Every row gives one point. Examples show where two turns around zero, p and q, send a point. Where does a point land after both, in the order given? Backwards means that the second turn is done in reverse. Each puzzle has new turns, and all numbers are rounded.
In the rows, zero is written as 128.

Turn p:
[127  93] -> [130  93]
[109 169] -> [106 167]
[148 122] -> [148 124]
Turn q:
[115 102] -> [100 122]
[141 151] -> [154 132]
[142  98] -> [113  98]
[146 173] -> [174 142]
[ 97 117] -> [100 146]
Where do these land?
q, then p: [118  85] -> [ 90 106]
q, then p: [125 167] -> [155 157]
p, then q: [141 133] -> [141 122]

Turn p:
[137 157 125] -> [110 152 132]
[104 126 102] -> [113 113  99]
[124 129 151] -> [127 121 150]
[151 164 147] -> [114 163 156]
[123  64 114] -> [175  90 102]
Turn q:
[ 89 157 151] -> [103 174 114]
[138 131 105] -> [134 109 113]
[160 125 101] -> [153  96 118]
[154 141 149] -> [160 144 134]
[ 99  87 134] -> [ 90 119 160]
Where do these land?
p, then q: [115 145 132] -> [109 138 130]
p, then q: [139 133 153] -> [139 151 140]
p, then q: [112 115 150] -> [126 127 158]
q, then p: [121 122 152] -> [113 131 149]
p, then q: [153 126  52] -> [136  88  59]

Turn p:
[142 120 103 134] -> [154 113 130 133]
[159 115 138 132] -> [132 122 162 134]
[126  87 149 105] -> [ 96  95 145 114]
[102 159 125 159] -> [130 159  96 153]
[140 122 154  79] -> [106 126 154  82]
[100 164  98 159] -> [152 153  81 151]
Turn q:
[119 148 109 139] -> [113 149 116 141]
[132 148 160 143] -> [157 144 145 146]
[ 88 122 116 113] -> [ 89 132 148 119]
[174  69 146 141] -> [164  60 116 129]
[128 152 108 104] -> [117 155 114 105]
Where do these land?
p, then q: [106 140  90  95] -> [114 122  95  85]
q, then p: [170 144 166 133] -> [160 135 177 128]
q, then p: [130 138 105 109] -> [136 130 108 106]
p, then q: [118 145 156 104] -> [113 157 147 111]
p, then q: [109 110 107 169] -> [117 104 101 165]
q, then p: [136  90 143 157] -> [120  95 148 160]

Turn p:
[135 137 152 126 128  97] -> [125 131 123 137 111  92]
[ 75  95 154 119 164 122] -> [ 66  97 142 147 151 119]
[121 167  98 126 119 106] -> [121 177 111 123 112 134]
[108 143 109  94 164 162] -> [102 141 126  91 175 141]
[141 102 121 128 137 115] -> [129 105 104 134 125 130]
[158 145 121 132  69 136] -> [174 143 143 110  86 139]
[159 107 142 171 116 158] -> [180 102 146 153 136 139]
Turn q:
[126 145 125 163  92 134] -> [126 159 146 160 112 110]
[ 97 153 135 152  78 167] -> [ 84 155 166 155 103 101]
[123 122 100 171  86 130] -> [131 159 119 166 104  91]
[138 141 109 127 153 146] -> [112 130 110 140 145 152]
[175 131 129  87 156 101] -> [160 131 109  88 142 175]
[161 103 130  84 151 143] -> [126 106 100  94 113 170]
[ 97 116 133 129 134 101] -> [139 111 132 118 145  96]
[ 81 129 138 119 133 111] -> [119 111 145 111 152  94]
[155 112 153 121 169 119] -> [155  93 125 121 136 164]
Where do these land?
p, then q: [108 127 173 112 144 144] -> [151  90 147 108 146 116]
p, then q: [142 148 126 150 165  97] -> [146 151 109 156 165 121]
q, then p: [153 127 161 138 114 109] -> [165 116 141 117 120 106]
p, then q: [114 118  92 152  85  84] -> [ 99 172 139 160  90 103]
q, then p: [127  96 107  99 160 126] -> [112 111  97 106 133 164]
q, then p: [134 162 150  99  88 168] -> [106 148 193 108 120 114]
p, then q: [113 120 116 107 140 174] -> [101  89 126 109 135 150]
q, then p: [134 126  99 167 128 122] -> [149 151 108 159 129 138]

Turn p:
[130 120 121  97 150  79 117  91] -> [ 84  95 119 124 135  94 143  98]
[130 154 120 131 138 142 143  94] -> [145 133 113 147 124 126 158 103]
[102  88 173 150 111 128 147 129] -> [122 115 181 138 126 143 146 170]
[149 143 123 131 151 162 110 127] -> [156 140 123 139 145 134 109  97]
[102 136 109 100 155 130 106 144] -> [100 120 100 132 136 155 104 110]
[165  98 101 168  71 134 134 119] -> [186 112 143  96  90  97 126 154]
[159 158 127 143 140 134 100 153] -> [142 162 119 137 137 110  88 116]
[114 136 101 153 137  83 162 129] -> [116 114  89 148 121 100 147 166]
[ 99 161 123 102 116 129  94 164] -> [ 93 159 109 120 107 158  93 119]
[130  87 182 105 111 158 166 131] -> [134 131 184  99 158 161 165 147]
Turn q:
[100 125 172 124 170 155  96 123] -> [144  85 152 131 120 159  77 127]
[102  98  99 138 142  97 167 150] -> [ 95 104 140 119 139 105 167 168]
[145 137 135 127 132  95 141 156] -> [118 157 139 110 143 117 124 155]
[143 161 108 152 123 144 103 120] -> [149 149 105 166 130 148 128 128]
[127 120 105 103 144  91 152 126] -> [ 98 123 132 114 168 108 143 132]
[137 124  94 105 124 118 167 125] -> [112 133 123 110 156 118 171 118]
[125 131 176 147 139 162 130 114] -> [154 121 168 135  99 151 112 114]
[155 100 160 166 117 163  74  92] -> [189 119 129 167  87 105  93 101]
[121 117  94  93 124 134 146 167] -> [118 116  97  84 143 134 157 144]
[125 165 138 125  66 121 105 107] -> [104 172  98 145  95 135 110  94]
Where do these land?
q, then p: [117 108 141 126 156 137 117  84] -> [132  95 171 143 132 109 127 123]
p, then q: [145 147 150 146  77  54 120 148] -> [ 53 165 108 108 114 132  96 159]
q, then p: [118 130 135 125 149 154 117 162] -> [146 130 135  98 146 147 103 123]
q, then p backwards: [ 37 141 140 116 133 139 125 129] -> [ 51  95 116 101 128 116 101 130]
q, then p: [148 144 139 144  97 148 127  74] -> [156 138 141 152  94  95 162 110]
q, then p: [141 100 125 126 141 134 171 161] -> [107 144 128  95 169 133 148 144]
q, then p: [152 101  92 136 132 143 126 161] -> [136 127  96  95 159 108 125 149]
q, then p: [131 118 146  89 139 128 120 115] -> [111 104 141 126 134 126 127  93]
p, then q backwards: [145 150  87 135  97 103 135  90] -> [137  80 115 133  75 142 124 130]
p, then q backwards: [147 142 126 138 160 140 122 154] -> [154 148 121 122 143 115  97 122]
